Each row of a before or after table is a point. One or more steps were done to the points. Then noise was added and the rows were shuffled. The steps act on how far a point lies along the listed directions, d1 being the first. What was done? A step turns or swaps two directions, mirrors them in a line or flattens them onto one, adds a multiple of one to another, or multiplies one. Angles are multiples of 10 degrees, from the lower direction toward the higher: turns from -170 to 170, lines from 10 to 170 but not 90. Use the fewest steps. Two steps may share a direction if one is a turn and the other turns, adds or multiplies; they go together, in the order done. Otherwise the lowest direction goes first.

Directions:
(1): [1.21 0.20 -2.32]
(2): [1.42 -2.14 0.56]
(3): [1.85 1.51 1.10]
Before:
[0.40 -0.02 -0.08]
[0.76 -0.25 -0.26]
[-0.12 0.58 -0.36]
[-0.29 0.13 0.45]
[0.48 0.06 -0.13]
[-0.23 -0.11 0.35]
[0.14 -0.41 0.70]
[-0.10 -0.68 0.39]
[-0.34 -0.71 -0.34]
[-0.83 -0.69 0.11]
After:
[0.95 -1.12 -0.27]
[0.62 -1.15 0.77]
[0.32 -0.48 -0.20]
[0.34 -0.48 -0.39]
[-0.18 -0.15 0.35]
[0.88 -0.24 0.65]
[-0.59 0.17 0.20]
[-0.68 1.31 -0.63]
[0.26 -1.34 0.60]
[0.25 0.10 1.08]
Steps: mirror d1 and d3 in the line at 10 degrees; multiply d2 by 2.5

Directions:
(1): [-1.30 2.17 -1.46 0.78 2.14 0.81 -0.09 -2.00]
(2): [-0.03 0.05 1.31 -2.01 1.80 0.04 3.07 0.14]
(3): [-0.37 1.10 2.24 0.34 -0.29 3.24 -0.67 0.96]
Before:
[-0.27 0.69 -0.48 0.39 0.55 0.51 -0.39 -0.29]
[-0.07 0.23 -0.61 -0.30 0.21 -0.44 0.08 -0.58]
[0.05 -0.12 0.45 -0.79 0.65 0.09 1.34 -0.14]
[-0.11 0.15 -0.86 0.71 -0.51 -0.24 -1.04 -0.26]
[-0.23 0.18 0.41 -0.44 0.65 0.18 0.81 0.09]
[-0.04 0.05 0.29 0.01 -0.27 0.55 -0.04 0.52]
[-0.03 0.23 -0.53 0.30 0.31 -0.18 0.41 -0.40]
[0.22 0.18 -0.30 0.19 0.06 -0.55 -0.02 -0.12]
After:
[0.09 0.01 -0.18 -0.03 0.33 -0.30 0.74 -0.18]
[0.18 0.24 -0.23 0.11 0.19 -0.53 0.13 -0.14]
[0.06 0.07 -0.36 -0.60 0.21 -0.55 0.39 -0.37]
[-0.13 0.21 0.16 0.15 -0.31 0.57 -0.24 0.44]
[-0.47 0.75 -0.94 0.41 0.50 -0.02 -0.31 -0.80]
[0.53 -0.89 0.73 -0.64 -0.42 -0.15 0.81 0.52]
[-0.20 0.62 -0.01 -0.22 0.94 0.52 0.47 -0.10]
[0.13 -0.40 0.68 -0.46 -0.07 -0.04 0.58 0.60]
Steps: turn d1 and d2 by 60 degrees

Directions:
(1): [1.41 -1.68 0.35 -0.27 1.53 0.32 -1.77 0.04 -0.70 2.98 2.31]
(2): [-1.51 0.52 1.07 0.14 -0.15 0.87 1.06 1.86 -3.65 -0.61 1.60]
Before, 11 rows:
[-0.10 0.09 0.06 0.54 -0.20 0.33 0.33 0.17 -0.48 -0.41 -0.05]
[-0.58 0.30 -0.28 0.18 -0.36 -0.23 0.25 -0.11 -0.06 -0.87 -0.38]
[-0.47 -0.08 0.30 -0.07 0.00 0.17 0.16 0.39 -1.04 0.13 0.89]
[0.08 -0.35 0.44 0.21 0.21 0.17 -0.25 0.43 -0.76 0.26 0.74]
[0.13 -0.10 0.53 -0.38 0.45 0.05 -0.07 0.46 -0.74 0.15 0.74]
[0.06 -0.45 -0.28 0.09 0.11 0.08 -0.22 0.15 -0.34 0.55 0.47]
[0.28 -0.45 0.06 0.06 0.38 -0.05 -0.29 0.06 -0.33 0.39 0.53]
[-0.05 -0.01 0.09 0.00 0.56 -0.02 0.10 0.63 -0.65 0.34 0.51]
[-0.25 -0.08 0.28 0.35 0.46 0.41 -0.18 0.64 -1.13 0.12 0.90]
[-1.07 0.74 0.42 0.29 -0.41 0.30 1.26 0.46 -0.75 -1.24 -0.22]
[0.59 -0.66 -0.60 -0.16 0.45 -0.35 -0.92 -0.79 1.24 0.55 -0.33]
After, 11 rows:
[-0.06 -0.59 0.39 -0.17 0.44 0.27 -0.37 0.44 -1.23 0.95 1.50]
[0.34 -0.51 0.07 0.02 0.45 -0.03 -0.37 0.06 -0.36 0.49 0.59]
[0.11 -0.50 -0.29 0.08 0.18 0.06 -0.31 0.15 -0.38 0.69 0.60]
[0.15 -0.28 0.13 0.01 0.84 0.04 -0.23 0.63 -0.75 0.86 0.92]
[-0.62 0.17 0.53 0.25 0.11 0.45 0.70 0.46 -1.00 -0.27 0.56]
[0.35 -0.64 0.49 0.17 0.49 0.22 -0.56 0.40 -0.89 0.80 1.12]
[0.08 -0.15 0.08 0.49 0.01 0.43 0.11 0.21 -0.57 0.01 0.24]
[0.05 0.01 -0.77 -0.04 -0.14 -0.48 -0.21 -0.80 1.55 -0.66 -1.27]
[0.18 -0.58 0.37 0.29 0.89 0.51 -0.73 0.61 -1.34 0.99 1.55]
[0.37 -0.40 0.57 -0.44 0.75 0.11 -0.42 0.46 -0.88 0.75 1.18]
[-0.59 0.20 -0.24 0.11 -0.26 -0.17 0.15 -0.10 -0.06 -0.72 -0.32]
Steps: add 1 times d2 to d1

Directions:
(1): [4.15 1.69 -0.18 -1.25 -0.71 1.04 1.66 -0.55 -1.21 0.78 -1.42 -0.56 -1.60 1.30 -0.21 -2.32 -0.37 -0.95]
(2): [-0.07 0.31 1.14 -0.97 0.55 0.18 -0.56 2.04 -1.87 3.25 1.47 1.90 0.06 1.24 -1.18 1.19 2.80 -1.49]
(3): [-0.92 1.35 -0.34 1.46 -2.58 -0.03 -1.29 0.67 -1.00 1.91 -3.71 -0.23 -0.61 -2.23 1.50 1.03 0.26 -0.72]
(4): [-1.92 0.45 0.28 0.09 -1.20 -0.62 1.17 -3.51 -0.78 2.38 0.55 2.56 0.23 0.29 -1.20 -0.80 -2.53 0.36]
(5): [0.27 0.13 -2.66 -2.85 -0.08 1.21 -3.18 -0.43 -1.16 1.03 0.61 -0.56 0.31 -0.86 -0.37 -0.51 -0.10 3.16]
(6): [-0.81 -2.61 -1.46 -1.07 -1.39 2.18 1.45 1.91 2.71 1.41 -1.09 -0.23 -0.96 0.53 -2.13 0.61 -1.16 -0.41]
Before, 14 rows:
[0.06 0.10 0.56 0.61 0.44 -0.75 0.54 0.17 0.23 -0.40 0.42 0.01 -0.08 0.12 -0.09 -0.05 0.05 -0.39]
[0.38 0.18 -0.48 -0.25 -0.31 -0.14 0.31 -0.87 0.11 0.10 -0.12 -0.22 -0.32 0.01 -0.26 -0.80 -0.70 0.18]
[1.12 -0.06 -0.34 -0.72 -0.01 0.68 -0.02 0.38 0.42 -0.12 -0.30 -0.79 -0.54 0.00 0.04 -0.35 0.16 0.15]
[-0.16 -0.29 0.18 0.17 -0.31 0.20 1.02 0.23 0.45 0.68 0.22 0.49 0.22 0.45 -0.63 -0.29 -0.12 -0.32]
[-0.14 0.62 0.60 0.74 -0.60 -0.63 0.69 -0.18 -0.63 0.18 -0.61 0.37 -0.28 0.03 0.24 -0.12 -0.08 -0.56]
[0.10 -0.48 0.00 0.55 -0.58 0.24 1.46 -0.16 0.87 -0.02 -0.87 0.36 -0.75 0.05 -0.39 -0.18 -1.16 -0.89]
[0.22 -0.39 -0.48 0.03 -0.91 0.37 0.03 0.60 0.61 0.13 -0.94 -0.58 -0.46 -0.19 0.08 0.08 -0.69 -0.17]
[0.09 0.01 -0.05 -0.36 0.54 -0.19 -0.28 0.08 -0.31 -0.12 0.72 -0.21 0.02 0.28 -0.06 -0.10 0.12 0.57]
[0.19 -0.33 0.55 1.11 0.09 -0.26 0.49 0.42 0.44 -0.60 -1.06 -0.81 -0.29 -0.29 0.80 0.09 -0.10 -0.71]
[0.33 -0.25 -0.45 -0.36 -0.54 0.76 0.06 0.49 0.63 -0.06 -1.03 -0.72 -0.58 0.06 -0.19 -0.15 -0.18 0.04]
[1.31 -0.29 0.18 -0.93 -0.09 0.96 0.78 1.04 0.63 -0.12 -0.34 -0.36 -0.44 1.01 -0.81 -0.31 0.10 -0.60]
[-0.12 0.02 0.34 0.31 -0.17 0.20 0.35 1.07 0.30 0.00 -0.54 -0.51 -0.26 0.16 -0.27 0.30 0.38 -0.60]
[-0.19 0.30 -0.32 -0.08 -0.59 0.25 -0.22 -0.35 0.02 0.21 -1.20 -0.05 -0.30 -0.38 0.24 -0.19 -0.47 0.07]
[0.51 0.41 -0.74 0.17 0.01 0.08 -0.05 -0.02 0.25 -0.45 -0.90 -0.77 -0.37 -0.54 0.58 -0.33 -0.06 0.20]
After, 14 rows:
[0.82 0.10 -0.05 -0.94 -0.03 0.64 0.01 0.30 -0.12 1.01 0.12 0.02 -0.52 0.34 -0.39 -0.18 0.45 -0.13]
[0.17 0.24 -0.30 -0.18 -0.31 0.37 -0.48 0.46 0.07 0.00 -1.20 -0.38 -0.33 -0.34 0.38 0.03 0.22 -0.09]
[0.65 -0.60 -0.03 0.46 -0.20 0.42 1.09 0.98 1.01 -0.59 -0.96 -0.31 -0.79 0.02 -0.12 0.15 -0.23 -1.05]
[-0.04 -0.38 -0.05 0.41 -0.33 0.16 1.04 0.01 0.91 -0.15 -0.11 -0.05 0.22 0.16 -0.31 -0.48 -0.58 -0.01]
[0.82 -0.15 0.34 -0.98 -0.34 0.85 1.03 0.28 0.31 0.76 -0.09 0.46 -0.41 1.18 -1.24 -0.43 -0.37 -0.60]
[0.93 0.04 -0.51 -0.31 0.04 0.03 -0.06 0.23 0.25 -0.47 -0.23 -0.89 -0.37 -0.02 0.02 -0.49 0.12 0.03]
[0.28 -0.39 -0.28 -0.20 -0.77 0.43 -0.14 1.20 0.24 0.70 -0.65 -0.31 -0.46 0.04 -0.11 0.39 -0.03 -0.51]
[-0.01 0.05 -0.07 -0.36 0.44 -0.20 -0.17 -0.22 -0.35 0.04 0.74 -0.01 0.03 0.27 -0.14 -0.17 -0.09 0.61]
[-0.01 0.12 0.57 0.60 0.43 -0.79 0.56 0.13 0.17 -0.28 0.45 0.11 -0.08 0.14 -0.13 -0.06 0.06 -0.39]
[0.09 -0.19 0.94 0.79 0.26 -0.21 0.35 0.96 -0.23 0.60 -0.59 -0.05 -0.26 0.15 0.34 0.44 0.76 -1.18]
[0.57 0.50 -0.36 -0.18 0.20 0.13 -0.30 0.82 -0.39 0.59 -0.39 -0.21 -0.35 -0.12 0.22 0.13 1.02 -0.34]
[-0.56 0.15 0.46 0.26 -0.43 0.06 0.58 0.40 -0.01 0.78 -0.34 0.21 -0.22 0.29 -0.66 0.20 -0.01 -0.65]
[0.08 0.49 0.44 0.85 -0.54 -0.57 0.64 -0.05 -0.28 -0.50 -0.84 -0.15 -0.33 -0.16 0.55 -0.20 -0.17 -0.41]
[0.25 -0.17 -0.17 -0.55 -0.45 0.77 -0.04 0.84 0.20 0.77 -0.66 -0.19 -0.54 0.35 -0.49 0.09 0.35 -0.31]
Steps: turn d2 and d4 by 100 degrees
